Each row of a before or after table is a point. One or more steps were done to the points. Then noise was added and the rows were shuffled. The steps act on columns, c1 being the first. Name the steps. A step turns or swaps two columns, mirrors them in a line or flattens them onto one, adds a multiple of one to another, or multiplies or shifts one. Angles are multiples of 10 degrees, from the lower column toward the higher: turns from -170 to 170, lines from 10 to 170 but not 90. Use the fewest steps. Two steps may share a column if one is a turn and the other turns, adds or multiplies; they go together, in the order done. Otherwise the lowest column goes first.

Before:
[[-2.0 -1.2 -2.4]
 [ 0.9 -1.0  5.1]
 [-3.8  2.9 -3.6]
 [-3.0 -4.5 -4.8]
 [ 8.2  6.7 -3.5]
 [ 5.5 -2.9 -1.8]
 [-3.5  2.6 -2.1]
 [ 1.8  2.3  5.5]
 [-3.6 -3.0  1.1]
 [-4.2 -5.3 -5.8]]
After:
[[-5.0 -3.3  2.9]
 [ 3.5 -4.6  4.3]
 [ 3.8  2.8  1.6]
 [-2.3  2.0 -4.9]
 [-1.7 -1.2 -4.4]
 [ 4.3  3.1  2.7]
 [-7.5  6.2  4.8]
 [ 2.6 -1.4  2.0]
 [ 3.0 -3.4 -1.5]
 [ 5.1 -5.5  5.1]]
Steps: turn c1 and c3 by 170 degrees

Before:
[[-6.1 -6.0  4.6 -3.4  3.7 -6.4]
 [ 6.1  2.5 -1.7  4.2 -3.9  1.6]
 [ 2.3  8.3  5.5  4.0  0.2  5.2]
 [-4.5 -1.3  3.7 -2.4  9.4  1.2]
 [ 4.5 -0.3  3.3  4.4 -0.3  4.9]
 [ 3.3  1.8  3.9  3.6  1.7  1.0]
 [-1.1 -1.6 -1.0 -4.0 -0.2 -0.3]
 [10.2 -0.5  1.0  0.9 -2.4  2.7]
 [-4.0 -4.5  4.2 -4.4  0.3  0.6]
 [-6.6 -4.1  0.6  0.8  4.0 -0.3]
 [ 1.3 -3.7  4.0 -3.7  2.0 -5.9]
 [-0.6 -4.2  0.0 -5.3  3.5 -5.7]]
After (12 x 6):
[[ 2.6 -3.8  3.1  4.8 -0.3  4.9]
 [ 0.4  7.8  0.4  1.2  4.6  0.0]
 [ 0.6  1.6 -1.2 -3.7 -0.1 -0.3]
 [ 5.3 -8.6  1.2  1.3 -2.7  2.4]
 [ 0.8 -6.4 -1.9  3.9 -3.9  2.0]
 [ 0.3 -3.7  3.4  3.5  1.8  1.2]
 [ 3.8  0.9  4.1 -3.8  1.9 -5.8]
 [-6.0 -6.2  5.7  3.7  0.3  5.1]
 [ 3.4  3.0 -0.4 -5.6  3.6 -5.3]
 [-1.1  4.4  4.0 -2.2  9.4  1.2]
 [ 2.0  8.4  4.6 -3.8  3.9 -6.6]
 [ 1.8  5.5  4.4 -4.5  0.4  0.6]]
Steps: mirror c1 and c2 in the line at 150 degrees

Before (10 x 9):
[[-1.5  1.1  3.5  2.7 -1.3  0.8  1.4  5.6 -2.4]
 [ 2.5 -1.9  3.7  2.2  6.7 -9.0  4.5 -1.5  4.1]
 [ 1.2 -1.2 -1.3 -3.9  0.4  4.1  0.2 -5.1  3.6]
 [-3.6  2.0 -2.3 -3.7  3.6  5.0 -0.6  0.5  2.1]
 [-2.9 -0.6  3.8 -3.9  2.6 -3.5 -2.1 -2.2  7.7]
 [-2.7 -3.5 -2.1 -1.8  1.1  2.1  8.3  1.9 -2.4]
 [-1.2 -6.4 -3.5  3.3  6.5 -1.9  1.6 -6.4  1.9]
 [ 2.0 -5.2 -7.9  2.6  1.1 -0.4  0.1 -1.6 -1.0]
 [-2.0  3.3 -1.7  7.4  0.5 -1.7  5.7  1.2  7.8]
 [-6.5  3.1 -0.5 -3.0  2.9 -0.6  0.4 -2.5 -0.9]]
After:
[[-1.7  1.1  3.8  2.5 -1.1  1.0  2.8  5.9 -2.6]
 [-3.5  2.1 -1.9 -4.7  3.6  5.2 -0.7  0.5  2.0]
 [-2.6 -3.7 -1.9 -2.5  0.8  2.4 16.8  2.1 -2.1]
 [ 2.7 -1.8  3.5  4.9  6.9 -9.1  8.7 -1.6  3.8]
 [-2.9 -0.5  4.1 -3.0  2.5 -3.2 -4.2 -2.0  7.4]
 [-1.4 -6.2 -3.2  3.7  6.6 -1.9  3.5 -5.9  2.0]
 [-2.4  3.5 -1.8  7.9  0.6 -1.6 11.7  1.2  7.8]
 [ 1.4 -1.6 -1.2 -5.1  0.4  3.9  0.4 -5.4  3.7]
 [-6.6  3.0 -0.6 -3.0  3.2 -0.3  0.8 -2.6 -0.6]
 [ 1.6 -5.6 -7.8  3.0  1.3 -0.5  0.4 -1.5 -0.8]]
Steps: add -0.3 times c6 to c4; multiply c7 by 2

Before, 9 rows:
[[  2.7   2.1  -2.2   2.3   2.9  -3.0  -0.2   5.3   3.0  -2.6  -2.3   2.7]
 [ -1.5  -2.2  -1.3  -2.5   2.2   4.5  -4.3  -0.7   1.2  -0.4  -3.6   3.8]
 [  1.3   3.3  -2.2   1.5  -4.2   1.9  -2.4   1.4  -1.6   0.4  -0.9  -1.4]
 [  0.2  -1.0  -0.6   1.1 -10.8  -2.5  -0.5   1.0   0.1  -6.8  -4.6   2.0]
 [  0.3   3.8  -0.1   6.0   7.1  -3.0  -0.3  -1.7  -6.8  -2.5  -4.0   1.2]
 [  4.0  -2.5  -0.4   4.8   6.0  -0.9  -3.1  -1.9  -0.4  -1.8  20.9   2.3]
 [ -0.2  -2.3  -2.8   5.3   0.2   0.0  -4.8   7.7   0.5  -4.9  -0.7  -5.9]
 [  2.0  -2.0   5.1  -1.9   2.0   0.8  -1.0   3.5   1.5  -1.4   4.9   0.6]
 [  2.8  -3.0   2.1   6.2   6.6  -1.7   9.1  -1.4   3.6   0.7   4.5   3.8]]
After (9 x 12):
[[  1.9   3.2  -2.7   2.1  -4.4  -1.4  -2.5   1.1   0.9  -1.1   1.4  -1.3]
 [  1.7  -2.2   0.8  -2.5   2.1   4.9  -0.8   3.6  -0.8  -0.2  -4.9   1.8]
 [  1.9  -1.0   2.2   1.1 -11.0  -1.6  -0.3   1.0  -0.9  -1.3   4.7   7.2]
 [  1.6  -2.8   2.1   4.3   7.0   1.3   9.2  -1.4  -5.3   3.6  -4.6   1.6]
 [  2.2   2.1   2.2   1.4   3.2  -3.1   0.1   5.4  -3.8   1.2   2.3   3.7]
 [  3.0  -2.3   0.2   4.3   6.5  -0.3  -3.4  -1.9  -1.1   1.2 -20.9   2.7]
 [ -1.1   3.6   2.7   8.0   6.8  -0.9  -0.3  -1.4   4.5  -0.2   4.0   3.1]
 [ -1.9  -2.0  -4.6  -3.3   2.1   0.4  -4.2  -1.0  -0.6   3.1   3.6   2.1]
 [ -0.6  -2.2  -1.4   4.8   0.1  -2.5  -4.7   8.0  -2.4  -8.0   1.0   1.0]]
Steps: turn c1 and c5 by 10 degrees; turn c3 and c6 by 70 degrees; mirror c4 and c9 in the line at 170 degrees; turn c10 and c12 by -60 degrees; multiply c11 by -1

Before:
[[-4.0 -3.4  0.1  0.9 -1.0 -7.6 -3.8  0.2 -1.9  6.1 -3.9  5.5 -5.3  0.1
   2.4 -1.4 -0.3  4.1]
 [ 2.7 -2.5 -1.5 -0.8  1.9 -4.6 -1.2 -2.0 -5.2 -3.8  0.0 -6.6  0.7  1.0
  -3.7  1.3  3.1  2.9]
 [-8.7  2.6 -5.5  5.6  1.6 -5.2  7.4  2.7 -1.9  2.8  0.1  2.0  0.8  2.9
  -4.4  2.2 -2.1 -7.2]
 [-7.4 -4.7 -1.8 -5.6 -0.9  0.2 -2.0 -2.4  6.0  2.5 -3.0 -0.3 -2.9 -1.7
  -2.8  7.3  2.4  4.6]
 [ 2.8 -2.8 -0.6  5.5  3.2 -0.9  5.9  1.2  1.6 -1.5 -4.3 -3.3  4.5 -7.7
   5.2 -4.5 -7.3 -7.1]
 [-1.0 -0.5  5.4 -4.8  2.3 -0.4  1.1 -5.5 -1.0 -3.2 -1.9  2.0 -1.0 -0.5
   5.7 -3.7 -3.4 -3.8]
 [-2.8  4.1 -3.9 -3.2 -0.9 -2.8 -2.5 -5.2  1.1  3.3 -5.4  6.3  7.5 -0.8
   3.4  2.0 -1.0 -6.4]
 [-4.0  6.7  2.7  5.0  3.4  0.4 -2.3 -6.3 -0.2 -3.1  3.2 -6.6 -0.6  0.6
   1.9  0.3 -1.9  4.9]]
After (8 x 18):
[[ -0.9  -0.2   5.2  -4.6   2.3   0.9   1.4 -10.9  -1.0  -3.3  -2.1   4.4
    0.9  -0.3   3.7   0.2  -3.4  -3.7]
 [ -8.8   2.6  -5.6   5.9   1.6   4.0   7.5   5.6  -2.1   2.9   0.0  -0.3
   -3.3   2.8  -5.0   0.2  -2.0  -7.6]
 [ -3.0   3.9  -3.7  -3.2  -0.9  -1.4  -2.5 -10.1   1.3   3.1  -5.6   7.1
   -7.9  -0.9  -0.1  -0.1  -0.8  -6.5]
 [ -4.1  -3.3   0.2   1.1  -1.0   9.4  -3.6   0.3  -1.6   5.8  -3.2   6.3
    0.9  -0.1  -0.6   0.2  -0.5   4.3]
 [  2.7  -2.3  -1.5  -0.9   1.6   3.7  -1.0  -4.1  -5.2  -3.9   0.2  -7.6
   -3.0   0.9   0.1   0.0   3.0   3.0]
 [ -7.2  -4.5  -2.1  -5.9  -1.2   1.0  -1.7  -4.7   6.5   2.3  -3.3  -1.7
    2.6  -1.8  -2.3  -0.4   2.2   4.7]
 [ -3.9   6.6   3.1   5.3   3.3   0.0  -2.0 -12.7  -0.3  -3.2   3.2  -4.9
    0.7   0.7   4.9  -0.2  -2.2   4.8]
 [  2.5  -3.0  -0.6   5.4   3.0  -1.9   6.1   2.1   1.5  -1.6  -4.3  -0.4
   -4.2  -7.4   6.3   0.1  -7.5  -7.4]]
Steps: turn c6 and c13 by 150 degrees; multiply c8 by 2; turn c12 and c15 by -30 degrees; multiply c16 by 0

Before (8 x 24):
[[ 0.2  2.0  3.3 -4.2  2.9  3.2 -2.3  1.2  2.6 -7.5 -4.4 -4.0 -3.9  3.4
   2.9 -3.8 -4.7 -3.4 -0.9  6.5 -3.7 -5.9 -0.1 -1.4]
 [-1.8  0.6 -3.9 -0.8 -1.7 -5.0  0.1  4.1  3.4  0.6  1.5  3.3 -7.7  5.7
  -2.4 -1.9 -5.5  5.0  2.0 -0.6  1.2 -0.1  3.3  5.5]
 [ 0.0  0.6 -1.9 -3.4  1.9  2.5  0.0 -3.9  0.7  1.3  0.1 -0.7 -4.1  9.0
  -2.4 -2.1  5.8 -1.4  1.1 -1.4  1.7 -4.8 -2.6  4.3]
 [-4.5 -9.4 -2.1 -3.6  3.2 -4.2  5.8 -1.3 -0.2  4.2  4.9 -2.6  0.3 -1.6
   8.7  3.3  1.5  6.7  1.8 -4.6 -0.6 -2.5 -5.2  3.9]
 [-5.6  2.1  5.2  2.6 -4.7  4.4 -1.2 -3.9  1.6 -1.3 -1.5  0.5 -4.8  8.8
  -2.7  8.5 -5.7  2.2 -1.1  5.6  4.1  1.0  1.3 -1.4]
 [ 4.0 -3.6  7.9 -8.5  3.1  1.2 -1.6  5.3  1.2 -2.1 -4.2  4.5  0.6 -1.8
   5.4  8.2  3.3  4.2  1.2  3.8 -7.4 -3.0 -5.9 -3.8]
 [ 1.5 -4.2 -3.7 -6.7 -6.4  2.5  3.1 -1.9 -2.5 -0.2 -4.9  3.4  2.6 -1.2
   4.1  5.6 -6.4 -2.8  3.6 -0.9 -4.5 -0.4  1.7 -4.9]
 [-5.2 -2.0  5.4  0.9 -4.6 -5.7 -2.3  4.6  3.1 -3.5 -2.5  6.5  0.9 -2.4
   5.9  1.7 -4.4 -2.7  0.6  7.3 -3.4 -4.3  5.1  2.7]]
After (8 x 24):
[[-0.8 -0.1 -1.9 -3.3  3.1 -1.9  5.9 -1.3  3.4  4.6  4.9 -2.7  0.7 -2.0
   8.8  3.6 -4.7  6.2  9.4 -4.3 -0.6 -2.5 -4.9  1.5]
 [ 5.0 -1.3  3.2 -4.6  2.2  2.8 -2.6  1.6 -0.7 -7.4 -4.9 -3.7  3.7  3.3
   2.8 -3.8  0.8 -4.1 -2.1  6.5 -4.2 -5.7  1.6 -2.6]
 [ 6.3  0.1  5.0  2.3 -4.5  3.8 -1.1 -4.1 -1.1 -1.4 -1.2  0.6  4.0  9.2
  -3.0  8.3 -4.5  2.0 -1.8  4.6  4.1  0.4  3.0 -1.7]
 [ 5.1  1.5 -3.9 -0.7 -1.6 -1.6  0.1  3.7  6.5  0.3  1.4  3.6  5.9  5.6
  -2.6 -1.8 -1.3  4.7 -0.1 -0.5  0.8  0.3  5.3 -1.9]
 [ 5.8 -0.5  5.1  0.5 -4.8 -4.3 -2.3  4.8  3.7 -3.6 -2.7  6.8 -2.7 -2.5
   5.8  2.0 -4.1 -2.2  2.1  7.3 -3.3 -4.5  4.5 -2.1]
 [ 6.1  3.0 -3.8 -6.8 -6.2  0.1  3.0 -1.4 -5.7  0.0 -4.3  3.1 -2.8 -1.2
   3.4  5.9  2.8 -3.1  4.4 -1.0 -4.5 -0.9  1.3  0.4]
 [-3.6  0.7  7.6 -8.8  3.0 -0.7 -1.8  4.6 -3.5 -2.2 -4.6  4.4  1.6 -1.3
   5.4  8.2  3.7  4.3  3.8  3.8 -7.7 -2.5 -6.3 -2.6]
 [-5.7  0.9 -2.2 -3.3  1.5  4.5  0.0 -3.6  3.9  1.5  0.1 -0.9  4.9  9.0
  -2.1 -2.1 -0.9 -1.8  0.0 -1.5  1.4 -4.4 -0.6  0.8]]
Steps: turn c1 and c17 by 100 degrees; turn c2 and c19 by -80 degrees; add 0.5 times c24 to c6; turn c9 and c24 by -70 degrees; mirror c13 and c23 in the line at 100 degrees
